Every row gives one point. The window is the flat piece filled in between its corners: a triangle in 3 columns, a solid with four corners in 4, and so on. A path goes straight from each point to the next, and from the last back to the first. After which points does the path pass through the window?
In the rows, zero is written as 128.

Window, 3 rows:
[[112  90 169]
 [123 193 105]
 [101  89 135]]
Path:
(1): [152 129 102]
(2): [ 98  99 179]
(3): [ 80 112 156]
(4): [140  95 126]
(5): [150 139 123]
(6): [ 87 148 144]
(7): [116 203 132]
(8): [134 121 105]
Through the window after points: 1, 3, 5

Window (4 x 4):
[[184 150 106  82]
 [ 85 139 112 143]
 [133 123 123 155]
 [150  98 137 103]]
Path:
(1): [117  90 113 144]
(2): [171  84  96  97]
(3): [176 152 135  90]
(4): [164 173 144  96]
(5): [163  87  93  97]
(6): [186 101  87 114]
(7): [144 131 162 101]
(8): [113 115 167 153]
(9): [149 161  49 136]
(10): [121 137  72 135]
(11): [140 154 141 111]
(12): [129 141 126 138]
(13): [155 119  83 134]
(14): [154 109  76  72]
(15): [ 92 162 153 153]
(16): [121 158 149 163]
Through the window after points: 4

Window (6 x 6):
[[146  91 159 141 183  95]
 [122 171 107 163 162 125]
 [106 155 144 127  93  97]
 [146  79 102  55 158 118]
 [126 133 156  98 122 148]
 [118 142 101 156  97 122]]
Path:
(1): [ 69 111 164 118 145 114]
(2): [169 139 124 115 153 123]
(3): [187 122 184  98 142  99]
(4): [ 95 113  84 142 151 138]
(5): [102  94 128 122 117 150]
(6): [185 143  97  95 170  62]
(7): [155 174 181 113 149 112]
(8): [ 87  74  99 117 116 121]
(9): [100 126 162 150 192 103]
(10): [161 122 116 137 145 115]
(11): [149 179 104 132  96 115]
(12): [111  81 163 112 189 137]
(13): [103  89 132 114 171 164]
(14): [153 134  99  91 136  89]
(15): [167 181 127 191 117 116]
(16): [ 96 124 107 121 165 123]
Through the window after points: 5, 9, 11, 13, 15

Window, 8 rows:
[[115 107 146 179 124 111 139 168]
 [123  64  60  82 112 174 135 178]
 [112 196 169 175 121 112 133 147]
 [ 63 154  84 160 125 102 154 103]
 [146 139 141 162 105 108 148 125]
 [ 81 158 133 127  86  92 103 102]
 [113 151 179  98  96  79 149 138]
 [103 171 193 101 163 125  97  90]]
Path:
(1): [119 158 147 154 114 126 167 124]
(2): [126 132 142 152 144  89  25 144]
(3): [124 141 152 139 130 100 117 150]
(4): [100 133 186 114  95 130 145 111]
(5): [ 65 103 107 114  68 168 151 127]
(6): [131 155 104 161 166  94 124 141]
(7): [109 133 119 127 114  99 109 123]
(8): [ 79 146 143 103  72 142 157 143]
(9): [ 91 129 133 161 106 131 170 126]
(10): [ 94 183  95 121 142  78  62  86]
(11): [ 74 195  79 122 134  63 106 155]
(12): [ 96 131 133 138  97 122 131 109]
(13): [114 133 153 142 109 127 135 109]
(14): [119 149 116  98 131  76 117 149]
(15): [138 155 137 169 148  76 133 150]
(16): [ 99 131 150 152  95 134 138 132]
Through the window after points: 7, 11, 15

Window:
[[109 154 126 115 113 151 141 131]
 [137 123 163 108 149 155 124 153]
 [136 132 152 143 107 126  93 158]
 [105 101 137 103 109 129 109 102]
 [104 134 143 137 155 113 135 122]
 [119 122 102 112 140 105 123 164]
 [249 162  58 168 165 116  84 167]
 [117 120 152  97  99  97 154 118]]
Path:
(1): [ 96 142 133  87 130 108  93 100]
(2): [166 158 145  95 122 108  82 124]
(3): [145 133  99 149 132 122 121 151]
(4): [114 125 137 142 106 147 170 132]
(5): [147 123 117 101 151 102  57 119]
(6): [162 175 155 101 124 100  87 122]
(7): [117  94 106 128 117 142 144 147]
(8): [108 115 162 126 109 137 157 143]
Through the window after points: 4

Window, 9 rows:
[[123 157 160 151 128 101 151  89 158]
 [119 142 105  87 190  64 164 145 119]
 [156 137 144 136 173 143 155 152 187]
 [104 105 108 106  76 118 172  79  94]
 [ 52  83 145 115  80 154 154 137 104]
 [ 94  69 145  99  95 121 137 103  62]
 [143 171 163 160 107 139 164 129 130]
 [118 149 134 162 160 147 159 110 132]
 [132 116  91 139 162  50 156 138 122]]
Path:
(1): [111 106 151 153 123 137 178 144 141]
(2): [100 101 149 139 146 143 186 113 153]
(3): [ 88 131 126 119  97 120 140 131 103]
(4): [141 160 125 128 136 130 117 130 142]
(5): [119 142 144 133 141 104 179 125 123]
(6): [ 79 108 176 139 102 133 186 150 122]
(7): [124 109 107 125 109 144 114  90 106]
(8): [156 143 136 132 134 104  98  96 148]
(9): [ 94 124 120 151 131  98 227 163  96]
(10): [ 75  74 109 167  89 112 240 126 104]
(11): [119 119 144  92 119 129 109  93  92]
(12): [121 180 133 114  87 133 110  64  87]
Through the window after points: 4, 8, 10

Window:
[[175  96 155 131 130 129 118  99 160 118 165]
 [117 105 107  70 158  66 115 110  81 120 138]
 [128 111 105  70 163  90  83 159 127  94  98]
 [176  88 124 146 122 168 156 141 119 104 137]
 [170 179 180 124 130 105 135 156 156 154 115]
 [127 105 143 101 130 158 146 119 140 122 103]
 [133 152 218 152  86 108 122 151  95 117 121]
 [121 116  86 173  67 147 113 150 169 128 170]
 [163 122 208 104 181 165 185 152 153 119 166]
 [148 110 161 149 157 114 169  95 150  93 141]
 [139 176 197 193 125 150 111 152 144 165 128]]
Path:
(1): [153  96 157 159 133  72 140 162 121 144 104]
(2): [148 102 197 151 146 132 106 174 151 162 158]
(3): [138 199 147 170  94 145 147 108 112 104  95]
(4): [161 156 141 124 154 152 149 129 131 117 125]
(5): [144  56 184 130 115  98 125 158 192 156 187]
(6): [133 111 176 148 127 128 151 132 157 138 145]
(7): [155 144 139 123 122 153 125 137 126 119 141]
(8): [114 164 142  81 117 164  86 126 134  81 147]
Through the window after points: 2, 8

Window (12 x 12):
[[113 133 129 163 127  95 130 101 115  72  99 100]
 [168 130 110 154 111 134 127 149 107 104 123 142]
 [ 48  35 179 217 142 175  96 130  99 175 183 163]
 [ 89  97  59 119 137 108 168 154 131 115 132 118]
 [ 63 115 116 121 114 109 147  75 183 124  87 173]
 [115 112  65  98  91 161 142  84 130  85 142 123]
 [182 163 140 147 105 115 155 105 130  99 142  85]
 [120 126 120  96 122 165 139 140 110  76 175 135]
 [129 131  81 104 125 106 127  88 125  91 165 144]
 [132 156 134 188 157 113  76 131 177 125  94  92]
 [129  59 153 136  57 127 117 163 101 113 183 135]
 [130 179 117 170  90 123 112 145 125 111 146 115]]
Path:
(1): [126 119 100  89 103 135 124 117 120 108 150 108]
(2): [ 81  92  73 193 114 154 169  97 148  77 129 174]
(3): [104 115 113 162 115  98 132 102 166  74 123 128]
(4): [108 129 120 111 115 147 134 107  87 130 116 126]
(5): [115 116 144 115 137 122  73 115 115 148  65 115]
(6): [130 122 130 175 115 129 138 135 127 104 161 131]
(7): [122 129  84 182 133 113 140 110 157  55 179 153]
(8): [104 104 128 122 105 129 116 129 105 128 116 123]
(9): [ 95 138 106 123 104 122 104 106  93 123 116 125]
(10): [158  64 150 171 143 135 172 142 182  80 177 134]
(11): [143 142  99 176  71 136 183 161 192  77 187  88]
(12): [111 111 120 121 134 140 103 111 101 122 129 153]
Through the window after points: 1, 3

Window:
[[107 165 123 182 143 155 113  82 173 131 131 112 153 115]
 [120 162  99 192 105 110 101 132 137 129 139 143 145  79]
 [123 154 152 129 138 114  93  89 115  87 126 109 115 114]
 [139  50 131 152 154 134 209  75  63 175 111  84 165  82]
 [137  84 144  75 161 134 147 136 150 161 148 108 112 159]
 [161  52  98 174 154 180 191  98  81 166  87 138 120 129]
 [117 109 147 108 129 145 146 103 103 185 175  88  85 191]
 [102 138 106 155 119 116 144  70 142  94 156 157 142 105]
 [ 77 151 157 102 166 122 160 135 133 185 125 130  80 188]
 [ 77  76 113  97 162 120 128 117 116 182 120  93 104 205]
 [ 84 127 134 145  85 148 110 104 166 117 117 131 100  79]
 [ 77 174 126 147 117 166 116 132 123  96 148 129 168 124]
 [126 168 131 150  79 132 104  76 137 123 110 155 184 100]
 [ 86 128 128  71 172 149 100 104 119 184 159 131  86 144]]
Path:
(1): [118 104 143 139 134 134 131 112 122 149 131 144 122 138]
(2): [127 129  56 138 173 168 219  73 106 136 100  82 113 120]
(3): [119 163 127  72 146 122 160  77 101 133 131 106  81 154]
(4): [ 81 102 137 143 157 154  99 136 154 185 151 143 132 133]
(5): [112  97 145 157 151 142 153  80 108 163 122 130 149 103]
(6): [134 133  87 120 110 121 143 116 113 120 135  90 127 120]
(7): [146 194  47  90 121 141 146 113 138 114 177 145 104 139]
(8): [ 62  60 215 159 144 122 110  96 118 191  74 108 153 146]
(9): [ 91 105 153 129 156 148 122  95 105 159 132 136 140 128]
(10): [135 130  86 114 120 125 171 104 142 129 130  69  91 161]
(11): [116 114 107 132 128 154 142 106 110 159  97 113 114 126]
(12): [110  68 149 165 154 137 152 101 143 134 156 150 122 142]
(13): [ 49 113 197 195 136 102 158 101 132 156 155 149 133 130]
(14): [154 143  81  86 115 155  99 106 113 121 115 114 127 119]
(15): [121 156  77  97 111  96 161 102 122 156  99 106 123 159]
(16): [102 107 164 135 150 162 124 103 119 143 149 125 113 133]
Through the window after points: 1, 3, 5, 7, 11

Window (14 x 14):
[[135 124 149 112  99 132  65 110 110 113 203 119 166  83]
 [106  99  99 113 110 125 133 207 130 147 125 141 113 155]
 [ 75 165 121 114 164 170 120 144 141  66 161  99 140  88]
 [ 99 162  85 156 121 103 158 153 132 131 144  98 157 212]
 [ 59  76 133 170  61 196 145 104 152 116 184 103 123 140]
 [118 129 138 183 127 118 115 120 171 125 122 116 164 107]
 [ 78 170 125 170 124  78  84 147 128  86 154 151 109 135]
 [156 184 124 145 130 103 110 110 168 171 126 140  88 126]
 [153  94  80 181 130 131 138  81 100 171 158 105 146 169]
 [ 78 122  26 133 138 159 118 110 134 103 154  94 209 139]
 [164 116 107 160 102  90 134 122 148  98 166 163 178 126]
 [163 172 146 130 110 143  65 159 100 149 136 175 100 145]
 [125 100 138  90 105 181  99 107 121 136 123 121  89 193]
 [132 108  96 119 104 140 172 106  96 192 106 134 149 166]]
Path:
(1): [ 73 117 124 133 122 116 109 178 155 148 160 156 155 134]
(2): [154 157  92 153 109 126 117  99  93  88 125 104  92 150]
(3): [106 133 120 130  66 101 138 151 107  98 119  60 145  96]
(4): [ 96 129 126 160 119 139  97 117 141 116 180 154 127 145]
(5): [ 73 113 128 122 148 119 123 144 180 166 181 175 106 155]
(6): [136 114  87 128  91 136 129 191  96 117 102 102 139 142]
(7): [161 122  90 101  84 105 120 111 115 114 112  98 117 168]
(8): [100 125 118 152 132 154 125 126 138 153 142 137 150 137]
Through the window after points: 1, 3, 5, 7

Window:
[[124  85 135 118 164 135 137 146 165 153 128 133 156 163]
 [151 103 112 151  96 103 110 143 123 140 187 121 101 133]
 [119 155 101 160 134  73 167 122 179 134 165 147 121 117]
 [109 118  93  56 100 209 107  89 146  81  99 147  59 105]
 [124  83  97 103  90 137 132  83 136  57  79 163  37 136]
 [116 126 102 183 148 125 100 155 169 133 113 175 146 121]
 [137 121 153 125 138 171 146 159 156  73 126 175 139 132]
 [162 134  82 140 195 104 125 112 137  90 141 147 161 113]
 [ 89  92 128  96  64 191 118  50  93  84 121 135 113 150]
 [145 145 174  67  68 152 113  97  59 143  86 119 152 167]
 [107 127  88 163 111 115 168 144  67 160 159 114  82 149]
 [119 140 132 184 145 101 130 151 146 121 139  75 120 137]
 [189 125 149 106  85 216 136  68 105 138  87 122 154 169]
 [158  92 179  94  72 180 149  98  78 150  76 105 179 103]]
Path:
(1): [106 117  98  89  36 163 112 123 151 118  60 107 152 104]
(2): [153 116 148 123 158 156 145 103 109 113 153 155 102 139]
(3): [146 120 143 126 142 124 114 106 116 121 129 140  80  99]
(4): [121 116 109 130  87 157 138 120 124 103 116 138 127 143]
(5): [134 125  92 114 111 109 136 115 136  97 110 129 139 129]
(6): [140 113 159 154 148 189 108  87  98 155 146 141  91 145]
(7): [120 117 136 113 127 179 105  76 107 121 114 127 101 117]
(8): [120 111 102 109  89 151 143 122 136  87 127 146 120 146]
(9): [101  95  86 122  93 142 134 108 131 112 127 114 144 150]
(10): [164 124 175  93 129 191 115  99  92 110  94 162  70 127]
(11): [ 85 125 209 136 178 160 154  86 107 127 149 140 112 179]
(12): [155 128  94 128  93 131 131 143 130 125 122 129 146 115]
Through the window after points: 1, 7
